Each point is reached from the start by the listed moves, each made 0, 1 or 2 times, or once backwards (-1), plus a little noise. Is the number of moves made odd or even? Then give how often each move was made.

Moves:
(1): [ 23   8 -12 -11]
(2): [13 26  5  0]
Start: [ 1  0  1 14]
Points:
[ 24   9 -11   3] -> odd (1, 0)
[ 33 -10 -28  -8] -> odd (2, -1)
[50 60 -2  2] -> odd (1, 2)

Moves:
(1): [ 7  4  3  5  0 -2 -9  9  0]
(2): [-2 14 -1 10 -5  5  1 -8 -1]
(3): [-2 -3  9  5 -2  8  0 -7 11]
(4): [-6 -5 -4 13  3  8  1 -2 -2]
(5): [ 2  1  6  2 13  0  6  1 -2]
(6): [-3  3  0 -2  5 13  3 -3  7]
(7): [10  2 -5 -2  1 -2  4 -6  0]
(8): [ 3  2  1  1 -7  6 14  8 -2]
Start: [ 1 -2  9 -4  2  7  1 -4  3]
Points:
[-13  28  38  30  -9  60  37 -13  23] -> odd (0, 2, 2, 0, 1, 1, -1, 2)
[ 20   4  35   0  10 -17 -29   4   6] -> odd (2, 0, 1, -1, 1, -1, 0, -1)
[ 34  -6   0 -12 -17  10  21  15   3] -> odd (1, -1, 0, 0, -1, 0, 2, 2)

Moves:
(1): [ 6 -4 -6  1  1  0  2 -2  4 -1 -3 -1  3  2 -4  2  4 -8  0  6]
(2): [ 9  9  2  0 -2  3 -4 -7 -1 -2 -1  1 -1 -5 -3 -1  1  6  2 -2]
(3): [ 2  0 14  4 -9 -1  1 -3  0  4  6  3  1  8 -5  6 12 -1  8  1]
(4): [ 0 -3 -4 12  0 11  2 -6 -3  7  1 -2  2 -4 -1  9 -4 -6  2 -1]
(5): [  1  -6   0   5   6 -10   3   4  -6   5  -1  -4  -9  -1  -2  -3   6   4
   2   1]
(6): [  0  -5   6 -11   5   9   3   0  -4   3   4  -5   3  -4   3  -6   0  -4
  -3   1]
(7): [-5  9  4  2 -4  9 21  4  7  4 -6  1 10 -3  1 -2  3 -1 -9  5]
(8): [-3 -2  0  1  1  7 -2 13 -1 -2 -3  2  1 -2 -2  3  2  0 -1  2]
(9): [  1   9  -2   5  12   2   4   3  13 -10   7   1  -3   2  -3   5  -3   6
   7   9]
(10): [ 0  3  5 -1  6 -3 -3  6  9 13 -2 -9  2  5 -6  0 -3 -3 -3  1]
(11): [ 6  8 -4  3 -3  1  2  5  0 -3  7 -6  2 -1  2  1 -2 -4  3 -6]
(12): [  6   5 -10   1   9  -2  -5   3  -8   7   9  13   1   9   2   6   4   1
 -10   4]
(13): [-1 -7 -3  4  4  1 -2  2  0  3  0  3  8 -6  8 -1  4  7  2 -8]
(14): [ -1   1  -1  -2   5   7  -4   8 -13  -4  -4  -1   6  14  -1  -9  -8   3
   2   5]
(15): [ 6 -3  5  1 -5 -1  1 -2  1  0 -3 -1 -5 -1 10  1 -3  3 -1  1]
(16): [ 0  1 -2 -6  2 -4  5  2 -3  3 -5 -4 -1  1 -1  9 -2  4  2  1]
(17): [  5  11  -4   2   1   8  -3 -12   8  -5  -4  -1 -12  13   8   0   9  -1
   2  -8]
(18): [ 3 -5  1 -3 -5  4  5  1  8 -3  2 -3 -7  7 -7 -4 -3  9 -4 -5]
Start: [ 12  -7   2 -10   2   3   6 -12   3  -7   1  -1  -5   4  -5  -2   2   8
  11  -3]
Points:
[  8 -28  28 -25 -24  15  26 -39 -19   0 -17   1  23 -45  -2 -29   4  22
   7 -11] -> odd (0, 2, 0, 0, 0, 1, 1, -1, -1, -1, -1, -1, 1, 0, 0, 0, -1, 0)
[ 39  21 -17  21  -6  37  59 -30  54 -13 -13 -10 -11   3  25   5  -8  52
   2 -28] -> odd (0, 1, -1, 1, 0, -1, 2, -1, 1, 0, 1, 0, 2, 0, 2, 1, 1, 2)
[ 47  -7   0 -15  60  -4  -4 -48  25  27   1 -43 -45  -9 -14   3   6  10
  16  -1] -> even (1, 2, -1, 1, 2, 2, -1, -1, 1, 2, -1, 0, 0, -1, 0, 1, 1, 0)
